Each row of a before or after table is a point. One or more steps were done to the points. Then noise was added and the rows were shuffled. The steps act on columns, c1 being the first. What was done? A step turns or swaps two columns, mirrors them in a line or flattens them onto one, adds a multiple of one to another, or multiplies or shifts one. Angles are multiples of 10 degrees, from the lower column toward the higher: turns from -170 to 170, lines from 10 to 170 but not 90. Use the fewest steps. Two steps may share a column if one is a turn and the other turns, adds or multiplies; they go together, in the order done. Otherwise the lowest column goes first.

Before:
[[ 0.23 -0.70]
 [-0.04  0.33]
 [ 0.05  0.40]
 [ 0.16  0.00]
 [ 0.03  0.18]
 [ 0.40  0.17]
 [ 0.29 -0.30]
 [-0.19  0.40]
 [ 0.06 -0.01]
 [-0.08  0.35]
 [-0.04  0.29]
 [ 0.36  0.21]]
After:
[[-0.08 -0.14]
 [-0.24  0.34]
 [-0.24  0.18]
 [-0.34 -0.24]
 [-0.26  0.26]
 [-0.40  0.14]
 [ 0.13 -0.39]
 [-0.35 -0.21]
 [-0.02 -0.07]
 [-0.15  0.07]
 [-0.26  0.21]
 [ 0.49 -0.51]]
Steps: mirror c1 and c2 in the line at 120 degrees

Before:
[[ 0.06 -0.14  0.05  0.10]
 [ 0.78  0.07 -0.18 -0.09]
 [ 0.39 -0.19 -0.27 -0.05]
 [-0.21  0.00  0.19 -0.11]
 [ 0.08  0.03  0.19 -0.02]
 [-0.21 -0.12 -0.22 -0.11]
 [-0.18  0.16  0.23 -0.18]
 [-0.07  0.26  0.03 -0.06]
 [-0.17 -0.06 -0.27  0.15]
 [-0.21  0.10  0.04  0.01]]
After (10 x 4):
[[-0.42 -0.17  0.10  0.11]
 [ 1.57  0.04  0.05 -0.20]
 [-0.42 -0.04 -0.11 -0.24]
 [ 0.78 -0.02 -0.21 -0.26]
 [ 0.16 -0.08  0.08  0.16]
 [-0.15  0.07  0.26  0.00]
 [-0.42  0.04  0.09  0.04]
 [-0.34  0.21 -0.19 -0.16]
 [-0.35 -0.16  0.28  0.10]
 [ 0.13 -0.02 -0.16  0.09]]
Steps: multiply c1 by 2; turn c3 and c4 by 60 degrees; turn c2 and c3 by 60 degrees

Before, 8 rows:
[[ 0.08  0.22 -0.11 -0.09  0.04  0.05 -0.23  0.01]
 [ 0.12 -0.43  0.22  0.12 -0.04  0.14  0.23 -0.18]
 [ 0.26 -0.19  0.03 -0.04  0.57  0.23 -0.33 -0.07]
 [-0.38  0.17 -0.20 -0.12  0.01  0.26  0.14  0.29]
 [ 0.32 -0.36  0.19 -0.45  0.26 -0.49  0.42  0.17]
 [-0.13  0.24 -0.15 -0.04 -0.05  0.07  0.50 -0.14]
 [-0.20 -0.42  0.35 -0.42  0.25  0.26 -0.17 -0.20]
 [-0.12  0.19 -0.09  0.14  0.24 -0.40  0.25 -0.13]]
After, 8 rows:
[[ 0.23  0.36 -0.08  0.26  0.23  0.25 -0.12 -0.04]
 [-0.30 -0.39  0.04 -0.13  0.55 -0.10  0.26  0.11]
 [ 0.16  0.31 -0.20 -0.15 -0.12 -0.19 -0.36  0.28]
 [ 0.51  0.46 -0.15 -0.02  0.02 -0.09 -0.12 -0.16]
 [-0.22  0.41 -0.14 -0.02  0.04 -0.10  0.07  0.05]
 [-0.14 -0.85  0.31 -0.02  0.33 -0.36 -0.20 -0.12]
 [ 0.43 -0.70  0.17  0.67  0.17 -0.13  0.33  0.24]
 [ 0.23 -0.87  0.21 -0.18  0.00  0.02  0.14 -0.13]]
Steps: swap c1 and c7; multiply c2 by 2; turn c4 and c6 by 120 degrees; multiply c6 by 0.7; turn c5 and c8 by 20 degrees

Before (13 x 12):
[[ 0.01  0.04 -0.15  0.18  0.04 -0.04  0.16 -0.17 -0.34  0.20  0.38  0.52]
 [ 0.29  0.17  0.63  0.35 -0.31  0.27  0.08  0.07 -0.05  0.24 -0.15 -0.05]
 [ 0.41 -0.14  0.13  0.01  0.34  0.13 -0.18 -0.12  0.10  0.60  0.47  0.03]
 [-0.16  0.00  0.13 -0.19  0.10 -0.22 -0.09  0.08 -0.53  0.34 -0.04  0.06]
 [ 0.14 -0.14 -0.25 -0.05  0.10  0.06 -0.43 -0.13  0.02  0.35  0.27 -0.33]
 [-0.41  0.29  0.14  0.27  0.12  0.37  0.09 -0.09  0.07  0.13 -0.09  0.15]
 [ 0.12  0.78 -0.26 -0.06 -0.35  0.19  0.20  0.17  0.09  0.37  0.05  0.39]
 [ 0.44 -0.07 -0.10  0.15  0.06 -0.12  0.07 -0.06  0.00  0.45 -0.22 -0.10]
 [-0.37 -0.13 -0.06  0.01  0.32  0.12 -0.37 -0.08  0.10 -0.08  0.44  0.63]
 [ 0.44 -0.09  0.08 -0.18 -0.04  0.37  0.10 -0.14 -0.07 -0.12  0.06  0.11]
 [ 0.26  0.45 -0.04  0.14  0.04 -0.08  0.11 -0.08  0.24  0.12  0.31 -0.11]
 [ 0.11 -0.09  0.25 -0.19 -0.34  0.19  0.34  0.16  0.04 -0.04  0.34  0.15]
 [-0.23  0.06 -0.18 -0.08  0.03 -0.10 -0.11 -0.59  0.06  0.08 -0.12  0.08]]
After:
[[ 0.01  0.05 -0.44  0.16  0.05  0.33  0.18 -0.17 -0.35  0.48 -0.21  0.52]
 [ 0.14 -0.14 -0.54 -0.43  0.10  0.16 -0.04 -0.13  0.01  0.88 -0.23 -0.33]
 [ 0.42 -0.14 -0.17 -0.19  0.33  0.29  0.03 -0.12  0.12  1.51 -0.39  0.02]
 [ 0.27  0.44 -0.33  0.12  0.06  0.29  0.15 -0.10  0.25  0.29 -0.13 -0.10]
 [-0.24  0.05 -0.47 -0.10  0.03 -0.03 -0.08 -0.59  0.07  0.20  0.15  0.07]
 [ 0.11  0.77 -0.57  0.20 -0.35 -0.06 -0.06  0.16  0.10  0.91 -0.18  0.39]
 [-0.16  0.00 -0.17 -0.07  0.11  0.12 -0.20  0.08 -0.53  0.84  0.19  0.06]
 [ 0.27  0.19  0.34  0.08 -0.32 -0.30  0.36  0.07 -0.04  0.60 -0.11 -0.04]
 [ 0.43 -0.10 -0.21  0.10 -0.05 -0.20 -0.19 -0.15 -0.06 -0.29 -0.32  0.12]
 [ 0.45 -0.06 -0.41  0.07  0.05 -0.09  0.16 -0.04 -0.01  1.13  0.24 -0.09]
 [-0.40  0.29 -0.16  0.10  0.13 -0.31  0.26 -0.10  0.07  0.34 -0.24  0.16]
 [-0.37 -0.13 -0.38 -0.39  0.31  0.26  0.01 -0.08  0.09 -0.21 -0.38  0.60]
 [ 0.13 -0.09 -0.05  0.36 -0.33  0.14 -0.19  0.16  0.03 -0.10 -0.37  0.15]]
Steps: shift c3 by -0.30; swap c4 and c7; turn c6 and c11 by -130 degrees; multiply c10 by 2.5
